Rows are points. A path goes straight from each point to the next, and from the last back to the first. The post is the endless flat space through its rows: a point in 2 columns, a line in 3, a plane in 4, and so on, so that a path can go around it. How many times does the path go around the post? Going back the other way cancels.

Post:
[[-1.0 -0.2 -1.4]
 [ 2.6  5.1  2.6]]
Path (21 x 3):
[[ 0.6 -2.2 -3.0]
 [ 0.7 -6.2 -5.0]
 [ 3.6  1.9  7.3]
 [ 0.0  5.4  3.3]
 [-0.5  4.3 -0.9]
 [ 3.2  3.3 -2.1]
 [ 3.3  2.7  2.0]
 [ 1.2  0.7  6.2]
 [-5.7  1.9 -1.6]
 [ 2.2  6.1 -3.3]
 [ 0.7 -1.8 -4.4]
 [ 3.8 -1.5  3.2]
 [-1.5 -0.6  2.8]
 [-3.2  4.9 -0.3]
 [ 0.4  1.6 -5.2]
 [ 0.7 -0.9 -2.4]
 [ 5.4  1.3  0.7]
 [ 2.6  1.5  2.7]
 [-3.1 -0.8  2.8]
 [-3.0  0.3 -2.8]
 [ 0.8  2.0 -5.6]]
Times around: 4

Post, 5 rows:
[[ -0.6  -2.6  -5.1  -2.3   4.5   1.2]
 [  1.9  -1.2  -4.1  -1.9   2.0  -2.6]
 [  2.8  -1.6  -1.2  -1.7   4.4   1.2]
 [ -6.4  -1.0   4.6   4.9 -12.9  -2.2]
 [  1.0  -2.6  -1.4   2.7   2.0  -1.8]]
Path:
[[-7.3 -3.3 -2.9  0.4  3.4 -0.4]
 [ 2.8 -1.9 -0.7 -1.5  4.5 -2.3]
 [-5.1 -1.5  4.1  5.3  1.2  2.1]
 [-3.4 -1.4 -4.7  1.0  0.0 -0.6]
 [ 4.9 -0.4  5.6  3.0 -0.4  2.2]
 [ 0.0 -1.1 -0.1  2.0  2.4  0.2]
 [-5.7 -3.5 -1.2  1.5  3.7  0.2]
 [ 0.1 -1.3  1.0  0.5 -5.3 -3.9]
 [ 5.9 -3.7  0.4  0.4  5.4  2.2]
 [ 2.4 -1.4  1.3 -1.1 -1.5 -3.4]
 [-0.8 -1.9 -2.7  2.3  2.9 -3.2]
 [-1.7 -1.3 -2.3  1.3  1.7  1.0]
 [ 3.4 -1.3 -4.2  0.4  4.2  1.4]
 [ 1.0 -4.0  0.5  2.9  2.5  2.6]
 [-2.7 -1.9 -0.5 -0.5 -6.4 -3.1]
 [ 4.8 -4.2  2.2  4.8  0.2  1.9]
 [-5.7 -1.8 -6.8  1.2 -0.8  3.7]
 [ 0.2  2.6  4.7  0.6 -2.5 -0.6]]
Times around: 0

Post, 7 rows:
[[ 0.0 -1.4  1.2 -0.8  2.8  0.7  2.7  0.6]
 [-3.7  1.4 -3.3 -0.6  3.4 -4.4  4.4 -2.4]
 [ 1.8  1.4  0.2  4.4  3.0  0.9  0.9  0.5]
 [ 3.1  0.5  0.0  4.5  6.6  4.5 -2.8  0.5]
 [ 1.8  1.6 -2.4 -2.0 -2.4 -0.2 -0.6  0.0]
 [ 1.4  0.9 -1.0 -2.4 -1.0 -4.2 -0.4  1.6]
 [ 5.0 -3.2 -2.2 -0.1 -3.9 -3.7  1.1  0.4]]
Path:
[[ 4.5  0.6  0.2  0.5  2.8 -1.4  2.7  2.8]
 [-2.4  0.8 -0.9 -0.9  5.5  1.5  3.5  0.0]
 [ 0.0 -2.8 -4.7  6.4  0.6  2.4  6.1 -4.1]
 [ 2.6  1.4 -0.4  1.9 -3.7  0.7  0.3  0.2]
 [ 1.6 -1.3  1.7 -0.7 -4.2 -4.4  4.6  0.8]
 [ 0.7  1.1 -3.0 -0.1  9.6 -5.1 -1.4 -3.1]
 [ 3.2 -1.1 -4.0  2.6  1.3 -0.1 -1.4 -4.7]
 [ 3.5 -4.0 -3.6  3.8 -5.9  5.4 -0.6 -3.4]
 [ 0.6  2.1  1.2  0.1  4.6 -2.4 -1.7  4.4]
 [ 0.4  2.8 -3.2 -5.4  3.1  1.2 -2.3  1.4]
 [-1.6  6.6  2.2 -1.9  7.6  1.6  2.0  0.3]
 [-2.7  1.2 -1.3  3.7  8.9 -6.2  1.2 -4.6]
 [-1.2 -2.8 -4.8  0.6  2.3 -4.9  3.1 -3.3]
 [-0.4 -2.1 -3.0  1.3  0.4  4.6 -0.3 -0.1]
 [ 5.3  3.3 -2.4  5.2 -4.6  0.0  1.5  1.3]
 [ 5.3 -0.9  1.7 -2.0  4.2 -3.7  1.3  2.8]
 [ 2.0 -3.0 -3.6 -0.9  4.7 -1.5 -0.3 -3.0]
 [-0.8 -1.1  2.2  0.8  3.8 -4.6 -0.7  1.4]
 [-3.0 -3.1 -1.0 -0.2  6.8 -1.2 -0.5  1.6]
 [ 4.4  0.8 -4.3  1.0 -2.7  2.7 -1.6  1.9]
 [ 3.6  1.1  2.5 -0.4  0.3  3.3  2.2  2.3]
 [ 4.6  2.5 -2.8  2.4  6.1 -0.9 -2.6 -3.0]
 [-2.0  1.5  1.8 -2.1  4.4 -6.6  5.0 -0.1]
 [ 3.9 -1.2 -0.1  4.0  5.3 -7.6  4.9  3.2]
 [-2.9  1.7  0.0  1.4  0.1 -1.6  6.6  2.2]
 [-6.1 -4.4  5.1 -0.5  8.3 -0.3  4.2  3.2]
 [ 0.6 -3.2 -0.8 -0.8  1.3  1.7  1.0 -3.6]
 [ 7.5 -4.6 -0.1  0.3 -2.4 -7.1 -0.3 -0.8]]
Times around: 1

Post, 10 rows:
[[-2.0 -0.1  1.1  4.5  2.3 -1.7  1.5 -2.9  0.4  1.1  1.8]
 [ 3.2 -1.8 -1.8 -8.5  1.0  1.4 -3.8  6.0  4.9 -1.8  1.2]
 [ 3.6 -0.9 -2.3 -8.9  2.0  1.1  0.4  5.0  3.2  2.9 -0.7]
 [-0.5  4.6 -0.1  6.2  3.1  3.8 -0.8 -3.9 -2.1 -1.6  2.7]
 [-0.7 -1.8  0.8 -7.6  1.4  2.2 -1.9  4.8  4.3  2.5  0.5]
 [-2.1  0.5  0.1  3.2 -0.4  2.0  1.5 -5.0  2.1 -0.4  2.1]
 [-1.0 -3.1  1.6  1.1  2.6  1.5  1.7 -3.3 -1.6 -1.4 -0.3]
 [ 0.6  1.3 -2.7  4.4 -2.1  3.6 -0.3  0.9 -5.8  1.2  3.6]
 [-3.2 -2.3  0.5  0.1  5.9  1.4  1.3  0.1  4.1 -2.3  2.3]
 [ 1.3  1.1 -1.6 -8.4 -1.2  0.8 -1.1  4.2 -1.4  0.6  2.1]]
Path:
[[ 0.0  1.9 -3.6  6.9 -0.5 -0.1  6.5  0.3 -4.0 -1.2  1.9]
 [-0.1  2.9  0.2  2.2  5.7  3.2 -0.5 -1.0 -6.2 -1.0 -1.1]
 [ 1.2  2.1  0.8 -2.1 -1.1  4.9 -0.3  2.4  0.4 -2.7  1.0]
 [ 2.4  4.9  0.3  4.4 -0.1  5.6 -0.4  1.2 -3.1  2.2  4.9]
 [ 4.4  1.3 -2.7 -4.8 -4.4  4.2 -2.4  4.6 -0.8  4.4  2.9]
 [ 2.1  0.8  3.9 -0.3 -0.7  4.1 -3.7  4.2  4.6  0.8  0.9]
 [-3.2 -4.0  0.9 -1.9  0.1 -5.4  7.9 -0.7 -4.3  2.2 -2.5]
 [-0.4  2.3 -2.2 -0.1  0.4  3.0 -0.3 -1.1 -1.6  2.4  0.2]
 [-3.6 -6.8  1.8  0.7  5.1  3.1  1.6  0.4 -2.4 -8.2  0.6]
 [-0.7  3.3  0.1  0.8  4.8  1.5  1.7  0.5  0.4 -1.8  4.3]
 [-3.2 -0.6  1.4  0.7  1.9 -1.5  0.4 -3.6  2.6 -1.9  4.1]
 [-1.5  2.6 -2.7 -7.2  4.7 -3.0 -1.5  0.3  2.5 -0.9  4.3]
 [-2.0 -0.6  3.5  7.8  0.9  3.0 -1.4 -5.5 -0.8 -1.8  4.5]
 [-0.1  0.6  2.5  8.6  2.7  4.2  0.8 -0.9 -1.6 -3.2  4.1]
 [-4.1 -3.9  2.4 -3.4  1.4  3.4  3.4  1.7  0.6 -5.5  3.7]
 [ 1.6 -2.9 -0.2  5.3  1.3 -0.1  2.2 -5.6 -1.5 -1.6  0.8]
 [ 3.6  7.6 -2.6  0.2  4.6  4.4 -0.6 -1.3  0.0  2.3  2.6]
 [ 1.2  2.0  2.2 -6.7  0.2  5.1  4.1 -2.2 -4.7  3.7 -2.0]
 [-0.4  0.4 -2.9 -3.9 -2.7  5.2 -2.3  3.1  4.6 -1.6  1.1]
 [-0.1  7.0 -4.3  1.0 -2.1  1.1 -3.7  0.5 -0.6  1.0  2.4]
 [ 1.4 -0.1 -0.2 -1.7  1.6  3.2  1.0  2.4  4.6  3.6 -0.9]
 [-1.8  5.5 -1.4  9.0  7.0 -3.0  3.7 -2.3 -0.7 -1.7  5.0]
 [-2.8  0.0  0.3 -6.2  3.7 -0.3 -4.1  4.2  0.8 -3.2 -0.1]
 [-6.3  0.3  3.3  4.6  1.6  1.8 -4.4  2.1  4.2  0.4  2.1]]
Times around: 0
